Each row is a point. Each copy is the shape, with its points in the same order, turned, moved and blurred by noise. Some copies are also mirrored. Which?

Shape (7 x 3)
[[60,-55,52],
[40,59,37],
[21,43,-58],
[-61,33,-3],
[46,29,37],
[-16,56,-42],
[-34,21,-49]]
Copy 1 (7 x 3)
[[-93,16,19],
[-14,81,-38],
[28,-1,-69],
[66,25,21],
[-31,60,-24],
[59,13,-41],
[56,-14,-16]]
Copy 1 is: mirrored
Copy 2 (7 x 3)
[[-8,-64,-77],
[-13,50,-63],
[60,34,6],
[-30,39,47],
[-6,18,-67],
[35,51,29],
[28,28,42]]
Copy 2 is: mirrored
Copy 3 (7 x 3)
[[-26,-9,-79],
[-41,-70,15],
[41,-37,48],
[-30,19,76],
[-35,-62,-5],
[17,-22,75],
[24,16,61]]
Copy 3 is: only turned
Copy 4 (7 x 3)
[[78,-51,-40],
[42,14,53],
[-51,-12,48],
[-31,73,-9],
[53,-10,22],
[-39,36,41],
[-63,17,2]]
Copy 4 is: mirrored

Shape (9 x 6)
[[-33,70,-1,50,38,-19],
[-28,19,27,-5,43,-46],
[7,-22,-53,-61,-21,81],
[31,3,-33,-1,28,70],
[56,-46,-70,-35,-39,-25],
[24,-20,11,29,-18,-35],
[47,7,-17,-40,-47,40],
[-61,36,1,70,7,8],
[-33,-10,48,4,68,-27]]
Copy 1 (9 x 6)
[[30,5,-99,-25,-58,39],
[76,6,-6,-30,-57,0],
[5,-51,15,50,68,29],
[14,17,-28,13,60,47],
[22,-36,10,28,69,-83],
[-14,24,-5,-16,-14,-49],
[-2,-8,-6,75,31,1],
[-12,-19,-70,-44,-50,53],
[53,27,16,-39,-66,32]]
Copy 1 is: only turned
Copy 2 (9 x 6)
[[45,-10,82,4,25,-6],
[-11,27,48,-40,21,26],
[-69,-23,-30,62,-66,-1],
[-23,-13,-7,77,-17,36],
[-66,-58,-83,-2,20,-17],
[-5,8,-25,0,53,-11],
[-81,-10,-28,68,13,-34],
[62,16,45,11,-2,-26],
[5,53,31,-32,16,54]]
Copy 2 is: only turned
Copy 3 (9 x 6)
[[47,-41,-49,-14,-24,20],
[23,-63,-5,-5,32,-11],
[29,99,81,-51,20,-28],
[35,70,-4,-47,29,13],
[-35,82,49,46,33,-32],
[-43,-1,-14,2,20,-24],
[-41,70,60,-31,8,14],
[31,-19,-50,-48,-43,-29],
[32,-56,-22,-26,67,-26]]
Copy 3 is: mirrored
Copy 4 (9 x 6)
[[-47,23,32,67,-58,3],
[-21,49,-5,41,-5,-24],
[-36,-99,-51,-51,-30,-30],
[-75,-76,-5,-13,-12,5],
[-20,-29,-121,-24,-22,40],
[5,16,-22,4,-15,51],
[-34,-37,-45,-72,-50,11],
[-3,-18,46,67,-64,3],
[-11,27,17,42,32,-25]]
Copy 4 is: only turned
